Rows are points. Each copy is the shape, with its points in the same order, turned, moved and blurred by noise. Some copies are also mirrored. Which?
In the rows, 128 means zero.

Shape:
[[109 137 155]
 [ 97 134 113]
 [100 133  12]
 [142 128 135]
 [187 145 153]
 [163 101 128]]
Copy 1, 6 rows:
[[163 130 124]
 [129 138 102]
 [ 50 198  69]
 [134 139 153]
 [155 161 190]
 [114 135 172]]
Copy 1 is: mirrored
Copy 2:
[[134 118 138]
 [112 153 150]
 [ 81 249 152]
 [157 147 128]
 [190 142  88]
 [185 166 140]]
Copy 2 is: mirrored
Copy 3:
[[125 129 146]
 [120 129 100]
 [137 157  10]
 [162 137 132]
 [195 164 165]
 [190 123 123]]
Copy 3 is: only turned

Shape, 9 rows:
[[135  37 143]
 [ 65 156 122]
 [124 143  70]
 [130  88 186]
 [132 112  99]
 [138  90 120]
 [226 118 122]
 [ 83 175 115]
 [139 120 191]]
Copy 1 (9 x 3):
[[159  64 174]
 [ 61 136  94]
 [139 163  85]
 [107  97 194]
 [142 141 119]
 [150 113 148]
 [193 187 196]
 [ 67 159  96]
 [ 95 130 196]]
Copy 1 is: only turned
Copy 2:
[[ 71  55 119]
 [112 186 137]
 [169 138 116]
 [ 63  89 173]
 [134 108 123]
 [114  90 129]
 [168  40 178]
 [132 190 148]
 [ 80 102 194]]
Copy 2 is: only turned
Copy 3 (9 x 3):
[[ 72  68 107]
 [ 75 206  74]
 [ 97 184 150]
 [119 103  63]
 [ 99 153 140]
 [100 131 123]
 [179 106 155]
 [ 95 213  86]
 [146 121  55]]
Copy 3 is: mirrored

Shape, 7 rows:
[[127 119 124 194]
 [ 88  92 119 137]
 [200 159 141 182]
 [145 195  82 127]
 [ 34 113 104  59]
 [153 125  53 129]
 [125 134 117  99]]
Copy 1, 7 rows:
[[101 149  89 170]
 [120 161 159 157]
 [111  95  41 125]
 [108 164  81  60]
 [116 185 231  96]
 [169 174  96 102]
 [133 136 145  96]]
Copy 1 is: mirrored
Copy 2, 7 rows:
[[124  79  73 179]
 [ 78 109 111 142]
 [207  56  94 169]
 [195 130  74 107]
 [ 63 185 139  93]
 [140  89  70  79]
 [138 118 128 110]]
Copy 2 is: only turned
Copy 3, 7 rows:
[[147 106 130 189]
 [170  64  98 145]
 [128 169 180 163]
 [142 184  88 123]
 [161  51  26  79]
 [208 156  97 139]
 [160 116 102  96]]
Copy 3 is: only turned

Shape (9 x 4):
[[118 167 147 167]
 [131  81 189 170]
 [157  77  55 116]
 [211  70 103 114]
 [ 96  84  86 117]
 [202 141 187  97]
 [182 150 162 133]
 [122 146 181 136]
 [155  90 147 174]]
Copy 1 (9 x 4):
[[104 190 117 163]
 [ 39 137 156 131]
 [140  53  82 152]
 [132  44 154 159]
 [115 102  72 107]
 [142 132 216 146]
 [126 148 184 172]
 [ 97 181 153 131]
 [ 68 113 135 162]]
Copy 1 is: only turned
Copy 2 (9 x 4):
[[118 114 132 161]
 [156 110 192  91]
 [202 101  50  86]
 [249 113 100  99]
 [146 114  74  65]
 [217 184 152 158]
 [187 141 146 160]
 [135 144 156 140]
 [174  88 159 107]]
Copy 2 is: only turned
Copy 3:
[[131 158 136 168]
 [189  90 138 197]
 [153  91  78  66]
 [224  93  91  76]
 [113  76 115 100]
 [230 138 194 117]
 [190 161 155 135]
 [156 139 177 167]
 [188 101 114 155]]
Copy 3 is: only turned
Copy 4, 9 rows:
[[100 170 127 118]
 [127  85 151  92]
 [215 127  66 149]
 [208  86 115 189]
 [176 129  50  94]
 [ 96  89 125 214]
 [116 123 132 182]
 [ 95 123 123 124]
 [168 117 149 124]]
Copy 4 is: mirrored

Shape (10 x 6):
[[ 85 106 140 186 187  90]
 [139 142  73 107 116 154]
 [ 93 159  88 162 180  88]
 [106 125 193  59 128 118]
 [142  98 141 111  75 187]
 [183 206  51 169 155  97]
 [110  63 141  75 121 131]
 [ 46  97 146 150 110  93]
 [149 108 121 110 100 123]
 [128 191  87 145 186 125]]
Copy 1 (10 x 6):
[[167 139 155 139 145  57]
 [ 96 121  92 153 137 174]
 [125 160 121 175 175  74]
 [ 58  81 187 113  85 124]
 [133 108 139 129  74 207]
 [117 153 107 180 249 161]
 [113  61 121 129  71 133]
 [139 127 161 189  73  82]
 [120  86 135 154 118 165]
 [ 94 170 119 137 190 126]]
Copy 1 is: mirrored
Copy 2, 10 rows:
[[168  96 113 212 102 182]
 [108 134  74 109 183 145]
 [157 157  92 180 141 218]
 [ 98 131 167  69  85 164]
 [ 76  89 125  97 155 104]
 [178 206  64 164 204 158]
 [ 98  85 108  80  86 143]
 [ 80 103 121 189  75 160]
 [103 142  96 107 131 110]
 [164 168 103 153 182 198]]
Copy 2 is: mirrored
Copy 3:
[[ 73 108 132 132 215  67]
 [165 151 120 112 142 165]
 [121 171 111 114 202  77]
 [122 103 213 109 100 103]
 [142  66 136 126 107 180]
 [217 192  74 133 199  97]
 [ 90 102 186 144 117 160]
 [ 47 104 121 139 118  88]
 [150 116 140 155 121 149]
 [171 170 127  94 201 110]]
Copy 3 is: mirrored

Shape, 14 rows:
[[ 57 184 160 185  81 152 163  94]
 [100 182 164 209 101 104 104  82]
 [ 75 140  88 180 169 188 142 135]
 [ 89 185 130 100 165 199  81  92]
 [162  87 107 157 168  90 178 186]
 [131 156 110 207 119 132 150 126]
 [ 90 176 119 112 161  96  79 136]
 [127  85 146 127 131 181  69 187]
 [109 131 118 137  91 156 149 168]
 [121 110 162 202 169  91  71 182]
 [133  64  98 108 103  97  69 156]
 [ 51  80 122 211 170 129 174 133]
 [130 131 100 115  70  92 127 192]
 [148  68  94 155 185 181 180 104]]
Copy 1:
[[ 67 214 160 164 113 189 118 105]
 [111 218 165 179 123 130  57  89]
 [150 188 126 119 109 209 117 187]
 [135 176 154  46 129 197  60 119]
 [184 130 146 164 171  85 143 208]
 [155 199 138 176 109 132 121 138]
 [114 175 139  90 145 103  49 155]
 [138  81 192 110  88 145  78 188]
 [101 136 162 137  92 146 149 153]
 [153 155 176 174 126 100  25 206]
 [115  69 122 130 118  86  77 169]
 [131 174 117 203 147 202 111 212]
 [ 84 113 147 128  99  62 148 161]
 [211 119 111 158 156 194 138 158]]
Copy 1 is: only turned
Copy 2:
[[ 91 110 142 183 168 104 183 133]
 [111 127 164 214 154 109 133  74]
 [ 65  94  94 155 175 177  95 159]
 [ 89  76  97 134 177  70  54 141]
 [116 126 132  82 129 248 119  70]
 [111 136 108 178 155 173 135 101]
 [ 47 102 139 118 130 110  64  70]
 [118 137 170  94 130 161  35 175]
 [104 129 128 106 122 151 139 155]
 [ 86 150 200 163 139 196  50  79]
 [114 103 163 113  40 174  56 131]
 [ 68  68 161 174 169 232 141 130]
 [ 97 158 144  84  63 152 125 110]
 [150  54  85 116 163 226  98 140]]
Copy 2 is: mirrored

Shape:
[[182 120  41  96  87 136 165  90]
 [ 59 208 140 143 155 127  53 123]
 [110 119 145 162 122  99 168 147]
 [134  68 175 165 157 146 159  82]
 [105 105  85  55 141 196 144  92]
 [183 145 167  93  73 111  68 175]
 [ 77 200  66  77 128 121 131 144]
 [107 141 119 181 172 100  62 174]
 [154 137 157  82 121 153 135 154]
 [ 62 128 169 187 107 192  80 126]
 [148 139 143 145  63 175 186 106]
 [116 198  27 158 170 140 171 125]]
Copy 1, 12 rows:
[[104 230 141 159 116 143 165 167]
 [103  76  68  73 113 145  64  87]
 [147 116 157 131 118  64 112 138]
 [167 124 190 190 149 103 105  74]
 [ 91 150 157 157  85 179 188  80]
 [197 129 151  79 104 186  93 196]
 [ 68 144  94  69  63 128 147 127]
 [ 87  77 149  85 152 124  48 144]
 [170 139 171  92 101 155 145 124]
 [151  34  97 147 162 143 123 102]
 [190 159 117 149 144 106 183 132]
 [ 35 183 109  84 154  82 147 106]]
Copy 1 is: mirrored
Copy 2, 12 rows:
[[201  99 138  38 176 127 170 147]
 [103 224 163 190  94 114 158 109]
 [134 114 110 106  67  86 123 122]
 [105  38 142 145  88  84 148  95]
 [146  96 187 102 117 191 199  90]
 [190 164 126 138 159 110  58  58]
 [134 214 139  74 102 174 170 119]
 [120 182  85 197 108 130 134 159]
 [160 125 135 107 132 144 126  48]
 [165 147 184 200  53  96 159 103]
 [202  95 164  78 100  75 172  85]
 [135 178  89  82 110 121 237 163]]
Copy 2 is: mirrored
Copy 3 (12 x 8):
[[113 175  67 116 128 207 125 161]
 [134  67 149 244 144  81 145 150]
 [117 125 108 116 120  86 163  96]
 [ 53  92 136  87 164 138 179  87]
 [ 96 102 102 116 150 188 198 222]
 [199 144 207 129 117 143 106 135]
 [171 109  70 192 113 124 163 192]
 [144 112 141 180 202  54 124 122]
 [166 123 155 115 133 157 179 141]
 [ 53 118 195 176 132  77 176 149]
 [ 80 171 136 125  80 167 188 111]
 [123 157  20 214 165 134 181 141]]
Copy 3 is: mirrored

Shape, 12 rows:
[[ 53  67  88 118 213 123 162 166 138]
 [107 116  88 124 181 196 116 101 174]
 [111  85 200 119 108 131 107 148 171]
 [220  75 114 117  60 129  74 139  68]
 [ 99 142 113 151 183  90 132 105 171]
 [105 114 156 128  82 122 148  99 121]
 [131 186 128 109 239 120 173  66 108]
 [ 64  97 170  81 115 119 126  55  80]
 [137 183 139 167 179 171 111  99  98]
 [ 81  62 103 107 145 159 186  98 126]
 [ 79  29  80 126 175 100 156 135 145]
 [119 148 107  83 147  83 123 179  99]]
Copy 1:
[[159 179 188  97 198 136 226 128 167]
 [124 126 120  87 209 154 160  96  94]
 [ 62  99 159 121 155 149 130 178 180]
 [113 124 118  52  65  45  76 181 119]
 [141 142 170 123 146 174 143  64 160]
 [ 94 141 106 122  90 167 149 147 157]
 [131 189 202 142 120 187 154  54  60]
 [ 78 128 143  74  57 195 207 142 132]
 [158 145 152 112 132 192  99 127  64]
 [115 158 105 119 143 133 236 126 129]
 [152 141 154  96 157  99 231 111 187]
 [114 220 183  70 120 134 124 132 161]]
Copy 1 is: mirrored
Copy 2 (12 x 9):
[[160  58  63  99  95 198  92 164 106]
 [153  49 103 133 103 135 127  60 113]
 [105 111 185  56 167 148  84  95 148]
 [ 99 207 197  71  74 155 207 113 132]
 [168  90 118 142 141  99 107 149 109]
 [116 123 160  81 193 150 140 118  92]
 [239 127  45 145 176 109 152 117 124]
 [176 158 162  75 202 194 111  92  43]
 [202 120 131 173 168 134 177  89 150]
 [134  73  86  63 153 190 149 113  73]
 [152  72  97  57  96 175 102 178  81]
 [114 183 108 149 118 153  90 155 117]]
Copy 2 is: only turned
Copy 3, 12 rows:
[[ 37 129  55  38 175 130 143  77 117]
 [128 109  65  57 143 133  48 108 139]
 [ 88  65 179 110 146 126 119  96 157]
 [202  71  93 208 167  99 159  72 170]
 [126 156 127  37 141 111 127 118 123]
 [116 106 135 125  93 148 150 121 163]
 [152 208  98  51 181 205 116 155 126]
 [121 116 130  94  92 220 162  67 180]
 [171 153 110 112 143 174  79 124  80]
 [ 74  91  47  73 123 160 138 119 169]
 [ 70  93  54  34 155 107 178  85 148]
 [104 191 111 132 173 114 146  69 148]]
Copy 3 is: mirrored

Shape:
[[113 165 120  83  98  83 179 132  84 182 113]
 [106 135  64  79 166 162 156 194 121 108 177]
 [182 189 142 146 132 158 132  90 124 137 115]
 [107  97  76 145  61 176  65  92 143  85  96]
 [105  79 147 177  63 114 152 150 150 197 174]
 [ 81  67  66 133 101 140 139 117 202 119 172]
 [103  94 100 160 165  63 115  94 186 199 117]
 [179  94 101 169  70  90  60 163 175 137 100]
 [163 163  79  80  60 124 102 115 120 189  57]
 [127 141 115 128 125 181 155 197 145 136  51]
 [135 153 159  86 155 147 173 103 182 162 133]
 [121 160 147 137 174 113 174 119 138  98 169]
 [ 82  84  66 145 146  96 174 163  97 201 175]
 [ 74 133 128 141  59 121 139 150 148 135 167]
 [176 116 181 102 126 160 127 113  93 162  70]
 [164 174 182 146 136 103  71 191 140 202 114]]
Copy 1:
[[ 82 123 128  82  82  97 178 124 192  92 132]
 [197  71  95 138 115  63 149 102 140 149 180]
 [165 178 162 125  99 183 154 106 179 117 139]
 [161 124  86 209 150 166  63 159 167  82 116]
 [ 78 190 115 165 149  63 116  65 158  65 135]
 [155 133 122 215 143  38  78 134 152 123 121]
 [ 69 127 209 148 161  94  75 119 166 142 135]
 [ 87 172  84 144 164 161  59 120  96 120 129]
 [ 97 153 100  91  99 166 118 201 167  80 155]
 [139 129 110 156 165 156 209 143 115  99 172]
 [168 170 193 115 129  84 173 134 166 119 118]
 [166 121 161 142 108 106 169  59 170 156  94]
 [ 79  88 134 147 110  35 118  66 169 111 194]
 [121 157  69 160 151  70 133  97 193 103 106]
 [143 142 173 100 123 178 159 112 132  39 136]
 [110 178 128  49 193 164 136  71 145 120 157]]
Copy 1 is: only turned
Copy 2:
[[161 152 182 175 116 105 173 184 123  93 102]
 [110 177 139 123  79 176 150  92 150  82 186]
 [161 124 125 134 176  92  72 139 109 115 138]
 [129 143 105  74 148 194  85 133 165 190  65]
 [141 130 155  98 149  90 222 163 148 208 145]
 [ 79 150 110 106 148 178 195  93 161 181 117]
 [ 75 144 130 214 174 105 157 155 180 207 133]
 [186 154  84 149 131 158 123 160 130 249 136]
 [224 134 136 188 124 134 113 150 163 137  55]
 [186 103 141 140 144 194 121 163 177 112 180]
 [112  79 107 167 154  94 147 131 130  89 150]
 [ 77 156 123 135 157 112 132 151  89  97 182]
 [ 97 190 217 153 118 119 204 129 175 162 165]
 [135 163 115  82 141 125 198 175 143 144 121]
 [162  57 166 147 112 106  78 176 130 139 131]
 [194 140  93 164 113  62 115 196 161 168 195]]
Copy 2 is: mirrored
Copy 3:
[[131 124 189 137 214 112 143 146 108 177 122]
 [ 70 135  58 162 171 154 110 152  49 154 123]
 [162 159 118 135 124  99 114 170 179 157  87]
 [ 78 158 125 101  67  75 159 153 124  66 170]
 [140  52 118 155 157 103 180  69 149 136 176]
 [ 80  77  85 100  87 148 158 118  97 132 194]
 [ 91  19 140  85 144 154 169 163 173 131 119]
 [148 104  86  72 141  85 221 134 140  59 119]
 [147 151 158  83 195  55 162 215 126 127 155]
 [159 152 109 170 175 156 134 190 115  68 143]
 [147 118 114 105 162 169  80 152 164 175 143]
 [114 127 115 144 126 177 116 111 135 179  75]
 [ 75  20 127 181 181 121 160 134  81 159 129]
 [ 99 134 124 147 149 130 185  84 130 147 177]
 [172 131 156 122 175  84  68 152 162  89 108]
 [143 119  84 127 237 108 168 136 216 104  83]]
Copy 3 is: only turned
Copy 4:
[[164 179 119 128  98 101 155  49 148 127 136]
 [143 164  83  53 178 137 106 115 131 171  43]
 [117 178 138 150 125 129  99 162  83  89 146]
 [189  85 101 124 182 186  80 182 147 125 184]
 [139  73 124 148  87 101 146 121 116 232 155]
 [130  83 111  73 193 127 135 163 174 200 150]
 [ 89  64 206 100 155 130 150  88 119 161 166]
 [158 109 195 156 145 213  85 142 118 204 168]
 [190 184 125 139 153 172 109  65 103 127 214]
 [195 159 114 126 164 181 169 138  55 149 102]
 [ 80 165 112  86 114 131 179 139  97 125 149]
 [ 86 149 138 115 123 104 141 153 144 121  74]
 [159  91 138  81 138  66 127  56 125 198  87]
 [139 108  83 157 135 131 146 127 167 191 131]
 [173 152 135 106  68 161 127 136  61  91 162]
 [ 93 138 153 177  80 198 111  83  54 158 117]]
Copy 4 is: only turned
